Each row is a point. Two turns around zero, p and q, are shown by what they do to some points. Write where each new point lands after one turn and then the other. Backwards means that the second turn is done in reverse. Each puzzle has new turns, and all numbers are rounded.

Turn p:
-0.028 0.014 -> -0.030 0.009
-0.037 -0.015 -> -0.034 -0.021
0.065 0.001 -> 0.064 0.012
Turn q:
0.038 0.043 -> 0.057 0.001
-0.044 -0.010 -> -0.037 0.026
-0.007 -0.055 -> -0.046 -0.032
0.013 0.022 -> 0.025 0.005
Where do these land?
p, then q: -0.037 0.035 -> -0.007 0.050
p, then q backwards: -0.014 -0.014 -> 0.004 -0.019
p, then q: 0.003 -0.002 -> 0.001 -0.003
q, then p: 0.063 -0.054 -> 0.016 -0.081
q, then p: -0.015 0.036 -> 0.011 0.038

Turn p:
0.021 -0.072 -0.046 -0.084 -> -0.003 -0.050 -0.095 -0.057
0.008 0.033 0.009 -0.003 -> -0.001 0.013 0.028 -0.017
-0.046 0.014 0.012 -0.019 -> -0.052 0.004 0.007 0.004
-0.020 0.004 0.035 0.044 -> -0.003 -0.001 0.035 0.048
0.014 0.004 0.024 0.021 -> 0.017 -0.009 0.027 0.012
0.023 0.017 -0.034 0.041 -> 0.042 0.042 -0.001 0.009
Turn q:
0.011 0.003 -0.035 0.003 -> 0.009 0.018 -0.025 -0.018
0.047 -0.013 -0.026 0.051 -> 0.059 -0.011 -0.045 -0.005
0.020 0.087 -0.003 -0.006 -> 0.039 0.062 0.049 -0.014
-0.013 -0.050 0.006 0.010 -> -0.020 -0.038 -0.027 0.015
-0.005 -0.046 0.026 -0.030 -> -0.036 -0.048 0.006 -0.009
-0.060 0.019 0.032 -0.028 -> -0.053 0.016 0.042 0.031
Where do these land?
q, then p: -0.022 0.005 0.031 0.023 -> 0.019 -0.001 0.016 0.037
p, then q: 0.017 -0.032 -0.031 0.014 -> 0.027 0.011 -0.030 -0.027
q, then p backwards: 0.027 -0.012 -0.004 0.003 -> 0.024 -0.013 -0.003 -0.012
p, then q: -0.061 -0.013 -0.028 0.023 -> 0.012 0.050 -0.028 0.042
p, then q: -0.012 0.063 -0.010 -0.082 -> -0.084 0.029 0.053 -0.016
q, then p: 0.025 -0.026 0.081 0.011 -> 0.031 -0.072 -0.008 0.043
q, then p: 0.026 0.014 -0.039 0.008 -> 0.011 0.017 -0.003 -0.045

Turn p:
-0.007 0.030 -0.016 -0.020 -0.002 -0.037 -> -0.012 0.022 0.010 -0.022 -0.024 -0.035
0.039 0.006 0.051 -0.009 0.025 0.065 -> 0.015 0.011 0.025 0.009 0.007 0.090
-0.031 0.038 -0.001 0.018 0.027 -0.074 -> -0.036 -0.003 0.051 0.005 -0.026 -0.066
0.042 -0.007 0.007 -0.001 -0.009 0.013 -> 0.020 -0.010 0.002 -0.027 0.010 0.028
0.000 0.007 -0.029 0.006 0.018 0.046 -> 0.041 0.026 -0.004 0.028 0.012 0.009
0.005 -0.010 0.057 -0.012 -0.052 0.045 -> -0.010 -0.025 -0.040 -0.004 -0.029 0.071
-0.016 0.011 -0.024 0.072 -0.009 -0.026 -> 0.026 -0.049 0.015 0.026 -0.013 -0.053
-0.033 -0.076 -0.045 -0.053 0.002 -0.034 -> -0.045 0.027 -0.060 -0.016 0.063 -0.047
Turn q:
0.054 0.023 0.001 0.010 -0.013 0.047 -> 0.034 -0.016 -0.038 0.040 -0.023 0.031
0.012 -0.038 -0.067 -0.061 -0.021 -0.017 -> 0.016 0.028 -0.056 -0.078 0.003 -0.016
-0.046 0.000 0.032 -0.012 0.022 0.014 -> -0.019 0.011 0.036 0.005 0.041 0.023
-0.048 0.051 0.035 0.034 0.061 -0.017 -> 0.005 0.011 0.096 0.040 0.014 -0.009
-0.014 -0.019 0.024 0.031 0.041 -0.014 -> -0.008 -0.025 0.033 0.019 0.031 -0.030
0.006 0.010 -0.008 0.042 -0.035 0.021 -> -0.019 0.007 -0.025 0.041 -0.030 -0.003
0.036 -0.027 -0.018 -0.044 -0.054 -0.035 -> -0.009 -0.017 -0.046 -0.068 -0.036 0.004
Where do these land?
p, then q: 0.044 0.061 0.030 -0.018 0.019 -0.023 -> -0.025 -0.019 0.011 -0.011 -0.008 0.080
p, then q: -0.005 0.023 0.007 0.027 0.023 0.065 -> 0.007 -0.028 -0.023 0.066 -0.018 0.004
p, then q backwards: -0.044 -0.037 -0.010 0.029 0.003 -0.045 -> -0.002 -0.054 0.008 0.055 0.008 -0.012
p, then q: -0.024 -0.048 0.005 0.010 -0.059 -0.021 -> -0.012 0.033 -0.032 -0.037 0.026 -0.052
p, then q backwards: -0.021 -0.038 -0.056 0.029 -0.040 -0.010 -> 0.047 -0.055 -0.036 0.026 0.018 0.006
p, then q backwards: -0.020 0.018 -0.006 -0.031 0.008 0.016 -> -0.020 0.020 -0.025 0.004 -0.019 0.015
p, then q: 0.069 0.022 0.030 -0.046 0.047 0.017 -> 0.028 -0.004 0.021 0.022 0.022 0.092
